Every row gives one point. Each table stands for the endless flat space through its points: a line for two points, a plane for three, and so on. The two share one point or none. Which?

First (3 x 4):
[[-3.7 -0.2  0.1 -0.1]
 [-1.0 -0.5  1.9  2.9]
 [-0.7 -0.2  1.9  3.1]]
Second (2 x 4):
[[-1.9  0.2  1.2  2.1]
 [-1.9  0.4  1.6  2.9]]
They share: [-1.9  0.1  1.0  1.7]

First (3 x 8):
[[-0.2 -0.7  3.2  1.6  1.3 -0.8  1.8  0.4]
 [ 0.5 -0.6  1.3  1.2 -0.6  0.3  1.5 -0.3]
 [-0.9 -1.3 -1.4  2.0 -3.3  2.1  0.6  0.1]]
Second (3 x 8):
[[-1.4 -1.4  3.7  2.3 -1.5 -1.2  1.2 -0.7]
 [ 1.4 -0.2 -1.1 -0.5  2.5  1.2  0.8  0.1]
 [-0.8 -1.4  1.9  0.2  0.0 -1.2 -0.3 -2.2]]
They share: [-0.2 -0.8  1.9  1.6  0.0  0.0  1.5  0.2]

First (4 x 9):
[[ 0.5  0.6 -1.6  0.1 -2.2  0.6 -0.3 -3.6  0.9]
 [ 3.0  1.3  0.4  0.8 -2.5  0.9  0.7 -3.1  0.5]
 [-0.9  3.0 -3.7  0.5 -1.7  1.5 -2.0 -2.6 -1.3]
 [-2.9 -0.6 -3.6 -2.7 -1.0  2.4 -3.7 -1.0 -2.3]]
Second (4 x 9):
[[-3.2  3.0 -1.2 -1.2  0.1  3.7 -0.8 -2.1 -1.6]
 [-0.6 -0.8 -2.5 -1.8  0.3  1.5 -0.2 -1.9 -1.9]
 [ 0.0  0.2 -3.0 -0.8 -2.7  0.9 -4.0 -2.5 -0.6]
 [ 0.3  0.0 -3.1 -1.0 -3.7 -0.1 -4.7 -2.9  0.1]]
They share: no point

First (4 x 12):
[[ 0.0  2.9  1.2 -0.2  1.3 -2.1 -1.9  0.6 -2.2  0.9 -1.7 -1.2]
 [ 2.0  2.2 -0.7  0.5  0.5 -0.4 -1.5  0.0 -1.4  0.7  0.2  0.7]
 [ 4.8  1.3 -2.4  0.2 -1.1  0.7 -0.3  0.6  0.2  0.9  3.1  3.6]
 [ 1.4  2.1  1.7 -3.1 -0.1 -3.8  1.3  3.6 -1.0  2.9  1.3  0.8]]
Second (4 x 12):
[[ 4.3  2.8  0.8  0.9  1.9  0.1 -2.7  0.2 -2.7  0.7 -0.1  2.6]
 [ 2.3  2.7  1.7  0.6 -0.2  0.2 -1.8  0.0 -0.8 -1.0  1.6  3.1]
 [ 3.9  2.1  2.9  0.6  2.0 -0.4 -2.4  0.8 -2.6 -0.4  1.8  4.7]
 [ 2.5  1.5 -2.9 -0.6  0.4 -1.6 -0.4  1.2 -1.2  2.8 -0.2 -0.7]]
They share: [ 2.4  2.1 -0.6  0.0  0.1 -0.7 -1.1  0.6 -1.0  0.9  0.7  1.2]

First (4 x 14):
[[ 1.1 -1.1  2.5 -1.1 -1.1  0.9 -0.2 -1.9 -1.2 -0.1  2.5  0.4 -1.6 -1.5]
 [ 1.3 -1.5 -2.7 -2.5 -3.5  3.5 -2.6 -2.5 -3.0 -1.5 -2.5  3.6 -1.6  1.9]
 [ 1.0 -1.9 -0.9 -1.4 -3.4  2.6 -0.5 -3.6 -2.3 -1.4  0.0  2.3 -0.6  0.8]
 [ 3.3 -0.6  0.8 -2.9 -2.1  1.6 -2.3 -1.4 -1.3  0.6 -1.0  2.1 -2.6  0.4]]
Second (5 x 14):
[[-0.6 -4.7 -2.6 -3.2 -5.2  5.5 -0.5 -0.3 -3.1 -2.3  0.9  2.8 -1.3 -0.3]
 [-2.1 -3.7 -1.2 -2.0 -3.9  4.5  0.0  0.7 -1.9 -3.7  1.2  1.1 -0.8  1.3]
 [ 5.4  0.5  1.0 -2.0 -3.0  5.3  2.3 -6.9 -0.3 -1.1 -1.1  1.8 -2.1  1.7]
 [ 0.0  0.7  2.4  0.5 -0.6  2.1  1.3 -2.8  0.6 -4.1  0.3 -0.9 -0.9  3.8]
 [ 0.4 -1.5  1.4 -1.8 -4.2  6.3  1.3 -2.9 -0.1 -1.5  0.7  1.6  0.9  0.3]]
They share: no point

First (5 x 20):
[[-0.6 -0.5  1.7  1.0 -1.4 -0.8 -0.6  0.1 -2.9 -2.4 -3.1 -4.0  2.2  1.3
   2.4 -3.8  0.8  0.6 -1.4  3.1]
 [-0.2  2.8  1.6  3.7  0.8 -1.9  0.4  3.8  0.5 -4.9  3.0 -1.0 -0.3 -0.9
   2.7 -1.3 -1.6 -1.5  0.9  4.7]
 [ 1.8  2.4  0.7  2.5 -5.3 -0.4  0.8  0.8 -5.0 -1.2 -2.4 -1.3 -1.8  0.3
   4.2 -0.1 -2.0  0.9 -3.9  1.4]
 [ 0.0 -0.2  0.3  1.7 -2.5 -0.2 -1.2 -1.6 -3.8 -2.2 -3.8 -5.1  1.2  0.7
   3.4 -3.1  1.8  1.9 -2.7  3.0]
 [ 0.3  2.0 -0.3  3.6 -2.8  0.1 -0.6 -0.3 -3.3 -2.7 -1.8 -3.9 -1.3 -0.7
   4.0 -0.5  0.5  0.9 -2.4  2.7]]
Second (6 x 20):
[[-1.6 -1.0  4.8  2.5  0.4  0.7  0.5 -0.1 -4.1 -3.0 -3.0 -0.1  0.8  1.1
   1.5 -2.9 -3.5 -1.2 -7.4  1.3]
 [ 0.6  4.0  1.7  3.3 -3.7 -0.3  0.7  4.5  1.0 -5.8 -4.2 -3.6  3.1  3.6
   1.0 -1.4  1.7  0.4  0.1  3.4]
 [-0.1  1.8  1.9  0.3 -0.5 -1.7  2.3  1.1 -4.2  0.3  2.5 -2.3 -1.8  1.0
   2.8  0.5 -1.2 -1.2  1.7  3.8]
 [-1.5 -0.1  1.3  2.0 -2.4 -1.6  0.3  2.8 -3.2 -2.5 -1.2 -1.8  0.2  0.1
   2.1 -1.6 -2.9  0.8 -1.6  2.7]
 [-1.0  1.5  3.1  2.0 -2.2 -2.2  0.5  4.2 -1.4 -2.0 -2.5 -0.9  1.9 -1.3
   3.7 -3.5 -1.4 -1.8 -0.2  2.5]
 [-0.9  5.8  4.6  3.1 -2.3 -1.3  3.6  5.7  1.2 -3.6 -3.5 -2.2  3.0  2.8
   1.8  0.2  1.7 -1.1 -0.1  4.5]]
They share: [-0.3  1.1  2.2  1.8 -1.7 -1.0  0.5  2.2 -2.5 -2.5 -1.4 -1.9  0.7  0.8
  2.4 -2.1 -1.3 -0.8 -0.9  2.6]

First (4 x 24):
[[-2.1 -0.4  0.9  1.0 -0.5  0.5 -2.1  3.0  1.2  2.5 -3.4  1.3  0.9 -1.2
  -2.2  1.7 -1.1 -0.1 -2.0 -5.1 -4.3 -0.2 -3.0  1.1]
 [-2.5 -1.2 -1.1 -0.6 -3.8 -0.4  0.7  0.0 -0.9 -5.9 -1.9  0.4 -2.5 -2.4
  -0.2 -1.9  0.5 -2.7  0.7  0.4 -3.1 -2.4 -2.3 -2.6]
 [-3.5 -2.0 -3.3  2.6  0.8 -2.6 -2.7  1.2  2.9 -1.7 -2.7 -0.8 -3.1 -2.0
  -2.6  2.1  0.3 -2.5 -1.3 -2.0 -0.7 -2.4 -0.7  2.4]
 [-0.7 -0.8  1.2 -1.1 -2.9  1.6  0.5  1.8 -1.4 -3.1 -1.5  0.5 -0.6 -0.7
  -0.2 -1.2 -0.1 -1.2  0.0 -1.6 -4.6 -1.8 -3.9 -2.1]]
Second (4 x 24):
[[-3.4 -0.1 -1.9  0.7  0.8 -0.4 -1.6  1.3  0.2 -4.0 -0.4 -1.5 -2.5 -1.5
  -0.1  1.2  1.1 -1.4 -1.8 -1.2 -1.6 -3.7 -3.3 -0.1]
 [-1.0  0.6 -1.0 -0.6 -2.9 -0.2 -1.2  3.1  2.8 -2.0 -0.4  1.8 -0.7 -0.7
  -2.9 -1.0 -0.9 -1.7  2.1 -0.6 -4.3 -3.2 -3.2 -1.2]
 [-4.4  0.7 -3.3  1.2 -0.9  0.0 -2.3  1.9  0.6 -4.2  1.5  0.1 -2.3 -1.3
   0.1  1.8  2.1  0.2 -1.2  0.4 -0.9 -4.7 -3.4 -1.5]
 [ 0.0 -2.9  1.5 -0.6  0.1 -1.2  0.3  1.1  1.8 -1.0 -3.9 -0.7 -2.7  0.3
  -1.9 -1.0 -1.9 -4.2 -0.4 -3.6 -4.3 -0.7 -1.2  1.3]]
They share: no point

First (5 x 24):
[[-1.5 -1.1 -3.0 -5.2  5.5  4.2 -1.6 -1.7 -3.4 -0.7  2.6 -2.1  2.4  1.9
  -3.1 -0.7  4.0  1.2 -1.7  2.2 -1.0  1.5  0.8  1.0]
 [ 0.9 -2.1 -1.5 -1.1  2.1  2.1 -2.9 -0.3  0.9 -1.4 -1.3 -1.8  2.8 -0.9
  -4.1  0.5  1.2  0.8 -1.9 -0.9 -1.6  2.3 -1.1  0.7]
 [-1.8 -1.7 -3.2 -5.8  5.7  3.9 -1.7 -1.6 -3.6 -1.3  2.3 -1.0  3.1  1.4
  -4.3 -0.7  3.1  0.5 -2.7  2.0 -1.0  1.3  0.7  0.8]
 [-0.1 -2.2 -2.0 -4.2  4.6  3.6 -0.8  0.4 -1.7 -0.2  1.1 -2.4  3.1  1.8
  -3.0  1.1  4.4  1.5 -1.1 -0.2  0.1  2.1  0.3 -0.4]
 [ 0.4 -1.1 -2.5 -3.1  3.5  3.2 -2.0 -1.4 -1.5 -0.2  0.4 -2.7  1.7  1.2
  -1.9  0.3  3.7  2.3 -1.1  0.5 -1.4  1.7 -0.4  1.1]]
Second (4 x 24):
[[ 1.4 -1.8  1.4 -0.8  1.3  4.7 -3.5 -2.5  1.7 -0.4  0.1 -0.4 -2.2 -0.7
  -2.9 -2.7  3.3  4.3 -0.3  0.9 -2.8  0.0  0.0  2.6]
 [ 0.4 -1.6 -2.4 -2.8  1.9  2.5 -1.7  0.1 -0.7  0.0 -0.9 -1.0  2.2 -0.5
  -1.5  1.5  1.9  2.5 -2.7 -1.7 -2.6  2.8 -2.8  0.0]
 [-0.7 -1.8 -3.3 -3.1  1.5  1.8 -0.7  1.7 -1.0  1.0 -0.9 -0.5  3.5 -0.9
  -0.2  3.0  1.6  2.8 -3.8 -2.5 -3.1  4.3 -4.2 -1.3]
 [ 1.4 -1.8  0.1 -1.3  1.6  3.8 -3.2 -2.1  1.0 -0.5 -0.5 -0.8 -0.8 -0.5
  -2.8 -1.5  2.9  3.6 -0.9  0.3 -2.5  0.5 -0.5  2.1]]
They share: [ 1.4 -1.8 -2.5 -2.3  2.2  2.0 -2.6 -1.3 -0.4 -0.7 -1.7 -1.6  2.0 -0.1
 -2.6  0.9  2.1  2.2 -2.1 -0.9 -1.9  1.5 -1.5  1.1]

First (5 x 24):
[[ 2.6 -0.2  2.1  1.0 -2.5 -1.9  1.8 -2.5 -1.8 -1.3  2.4  1.9  0.6 -0.1
   2.3  1.9  1.4  2.5 -3.2  0.4 -1.8  2.1  1.2  3.7]
 [ 4.0 -0.5 -1.2 -2.2 -0.9 -1.1 -0.7  1.1 -2.4  0.5  1.0  1.9 -1.4  2.5
   1.5 -0.6 -3.2  0.9 -3.9 -4.4 -4.0 -2.3 -0.5 -1.4]
 [ 0.8 -2.0 -2.9  1.5 -0.8 -2.8 -4.1  0.6 -2.2 -2.7 -2.4  0.9 -3.3  2.5
  -0.1 -2.0 -5.3  1.2 -0.9 -2.5 -3.6 -2.3  1.8  1.4]
 [ 3.8 -1.3  1.8 -1.4 -3.9 -0.7  2.5 -0.9 -2.0 -0.5  3.8  2.9  1.6 -0.9
   2.1  0.4  0.4  2.1 -3.7 -2.2 -3.4  0.3 -0.5  0.4]
 [ 3.4 -1.8  1.9 -2.0 -1.7  1.9  3.2 -1.9 -5.6  3.1  2.0  2.9 -1.2  1.1
   5.9 -0.9 -0.8  2.7 -3.2 -4.4 -0.6 -0.7 -5.4  0.5]]
Second (7 x 24):
[[ 5.3 -3.8  2.5  1.9 -3.1 -2.3  2.3 -0.8 -2.9 -1.3  3.0  1.6  0.7  1.5
   1.2  0.2 -2.1 -1.1 -0.5 -3.2 -4.8 -1.9  0.3  1.0]
 [ 4.3 -1.6 -1.1 -0.5 -5.0 -3.1 -2.8  2.7 -1.7 -0.6 -0.4  3.9 -4.0 -0.2
   2.5 -3.2 -1.5 -1.4 -2.5 -1.0 -2.8 -1.4  1.7  2.4]
 [ 3.9  0.0  0.4  1.1 -4.6  1.6  2.9 -3.3 -7.0 -4.6  0.3  2.3  1.4 -0.3
   5.3  0.3 -2.2  0.6 -3.1 -3.9 -4.5  0.6 -2.4  0.1]
 [ 2.4  2.3 -2.9 -0.7 -0.5 -3.9 -2.0  1.5  0.3  1.2  1.0  1.2 -6.0  3.6
   0.8 -1.3 -4.2  3.3 -4.3  1.2 -0.8  2.0  1.0  2.3]
 [ 2.4 -2.8  0.6  0.3 -2.9 -3.9 -2.8  2.6 -0.5 -0.6  0.6  4.2 -2.7  0.4
   1.3 -2.0  0.1 -0.9 -1.3 -1.6 -2.2 -2.5  1.9  2.4]
 [ 2.8 -1.5  0.8  0.4 -2.8 -3.1 -2.1  1.8 -0.6 -0.5 -0.5  2.7 -2.8  0.1
   2.0 -1.9 -1.0 -0.5 -2.4 -1.8 -1.9 -2.1  1.5  1.3]
 [ 2.2 -1.5 -0.7  0.9  0.4 -3.7  1.3 -0.6 -1.9 -0.5  5.6  2.5 -1.3  5.1
  -0.7  1.3 -2.2  3.0 -0.9 -0.6 -3.0  1.3 -0.2  3.3]]
They share: no point

First (2 x 24):
[[ 2.7  1.6 -1.5  0.6 -0.2  0.4  2.2  0.2 -1.3 -1.0 -0.8 -0.3  1.1 -2.9
  -1.0 -1.8 -0.7 -1.1 -0.9 -1.8  0.5 -2.5 -3.1 -0.6]
 [ 1.1  0.0 -3.5 -1.8 -1.4 -1.6  3.0  2.6 -1.7 -2.6 -1.6  2.1 -0.9 -0.1
   1.4 -3.0  0.9 -1.9 -1.3  0.2  0.5 -2.5 -0.7  1.8]]
Second (2 x 24):
[[ 2.4  0.6 -4.1 -1.3 -0.3 -1.0  3.1  0.7 -3.2 -2.7 -1.6 -0.1 -1.2 -3.8
   1.1 -3.7 -0.8 -3.9 -0.8  0.1 -1.0 -0.8 -4.1 -0.4]
 [ 1.9  1.6 -0.6  1.7 -0.8 -0.5  2.1  0.2  0.3 -0.2 -1.6  1.4  1.3 -1.8
  -0.9 -0.7 -0.8 -0.4 -1.8 -2.9  0.5 -3.3 -0.6  1.1]]
They share: no point

First (6 x 24):
[[ 2.6 -3.3 -1.4 -0.5  0.2  0.7  3.8  0.2  1.9 -3.1 -0.3  0.6 -1.6  1.3
   0.6 -0.1  1.7 -1.1  4.1  1.7  2.6  1.4 -0.8 -1.6]
 [ 1.5  0.3 -1.3 -2.3  1.5  1.2  2.9  1.7 -0.2  0.8 -3.9  1.8 -1.9 -3.3
  -2.4 -4.1  1.9  2.9 -0.3  1.7  2.2 -1.8 -1.8 -0.5]
 [-0.2 -1.7  2.6 -4.9  0.6  1.5  1.0  1.0 -2.9 -3.1 -1.1  0.6 -1.2 -3.1
  -0.2 -3.7 -1.1  1.3  3.3  0.9  0.2 -2.2 -1.2 -4.4]
 [ 1.2 -1.8 -0.9 -1.0  1.7  0.6  4.2 -0.1  1.7 -2.0 -2.0  0.8 -1.0 -0.4
  -0.3 -2.7  1.1  1.4  2.2  0.9  2.2 -0.4 -2.9 -1.1]
 [ 0.1 -0.2 -0.3  0.0  4.3 -2.8  3.4 -4.5 -0.4 -2.0 -1.3 -0.4 -2.1 -1.2
  -2.4 -1.6  1.3 -1.9 -0.3 -1.1 -0.6 -2.7 -2.9 -0.5]
 [-1.2  1.3  2.0 -2.1  2.2  1.7  2.0  2.4  2.3  1.5 -4.5 -1.0 -3.4 -1.5
  -0.4 -5.5  1.1  5.1  1.5 -0.7  2.2 -0.4 -0.8 -2.8]]
Second (4 x 24):
[[ 1.8 -0.6  0.4 -2.1  1.7  0.6  3.2 -0.2  0.2 -1.2 -1.6  0.2 -1.5 -1.5
  -0.8 -3.0  0.9  1.5  2.0  1.3  0.9 -1.5 -1.0 -2.4]
 [-1.3 -2.4 -1.0 -2.3  1.0  1.3  1.4  1.1 -0.9 -2.7 -2.4  2.5 -2.5 -1.6
  -1.5 -1.3  1.1 -1.4  1.6  0.3  1.7  0.8 -1.6 -2.4]
 [ 0.5 -0.4  3.0 -1.7  2.4  1.3 -0.4  2.5 -0.1 -4.1  1.2 -1.3 -0.5 -0.8
   1.5 -4.1  3.3 -0.4  2.6  3.5  2.9 -1.4 -3.2 -1.4]
 [ 1.8 -1.2 -2.2 -2.4  1.1  0.3  5.7 -2.2  0.3  0.8 -4.2  2.2 -2.7 -2.0
  -3.0 -1.5 -1.0  2.1  1.3 -0.9 -0.7 -0.7  0.8 -3.5]]
They share: [ 1.1 -1.3  0.0 -2.3  1.2  0.7  2.6  0.4 -0.4 -1.7 -1.8  0.8 -1.7 -1.7
 -0.9 -2.6  0.9  0.8  2.0  1.1  1.4 -1.1 -1.4 -2.0]

First (6 x 24):
[[-0.6 -2.2 -2.3  0.2 -1.8 -2.7 -1.7  1.2  5.3 -3.1 -1.3 -1.8  0.5 -4.2
  -1.5  1.1 -0.4  1.8  0.9 -1.5  1.4 -1.3  1.5  2.5]
 [-3.4  0.6 -1.2 -3.8 -1.7 -2.7 -2.8  2.3  0.2 -2.8  2.8 -5.4 -4.4  2.3
  -5.0 -4.1 -0.3 -2.9 -3.6  0.0 -0.9  0.7  0.5  0.3]
 [-2.4 -0.7 -2.8  0.2  0.1 -1.9 -5.4 -1.2  3.1 -3.8  1.8 -1.4 -2.9 -1.1
  -2.6  0.0 -0.7 -2.1 -1.9 -2.7 -0.9  2.4  1.5  4.3]
 [ 1.2  1.4 -3.8 -1.8 -3.4 -1.8 -2.3  2.5  4.2 -2.3  1.0 -2.5 -0.9 -2.2
  -4.8 -0.8 -2.1  0.3 -1.9 -0.3 -0.6 -2.3 -1.0  0.8]
 [-3.0 -2.7  1.4 -3.8 -2.8 -0.6 -1.8  2.8  2.3 -2.3  0.9 -2.8 -4.7  0.0
  -3.7 -2.7 -3.4 -1.0 -3.7 -0.6 -0.8 -1.5  1.3  2.2]
 [-0.4  0.1 -3.7 -0.2 -1.6 -2.9 -3.0  0.9  4.0 -3.1  0.6 -2.5 -0.3 -2.4
  -2.8  0.2 -0.1  0.1 -0.3 -1.4  0.4 -0.3  0.6  1.7]]
Second (2 x 24):
[[-3.4 -3.8 -2.2 -2.8 -2.4 -1.6 -3.3  2.0  3.7 -3.4  0.8 -2.1 -1.6 -1.4
  -0.5  0.9 -2.0  0.9 -2.3 -3.4  0.3 -2.2  0.4  2.2]
 [-2.9 -3.1 -1.7 -2.3 -2.5 -1.6 -3.2  2.1  3.3 -3.1  0.9 -2.2 -1.7 -1.2
  -0.9  0.3 -1.9  0.5 -2.1 -3.0  0.2 -1.9  0.9  1.7]]
They share: no point
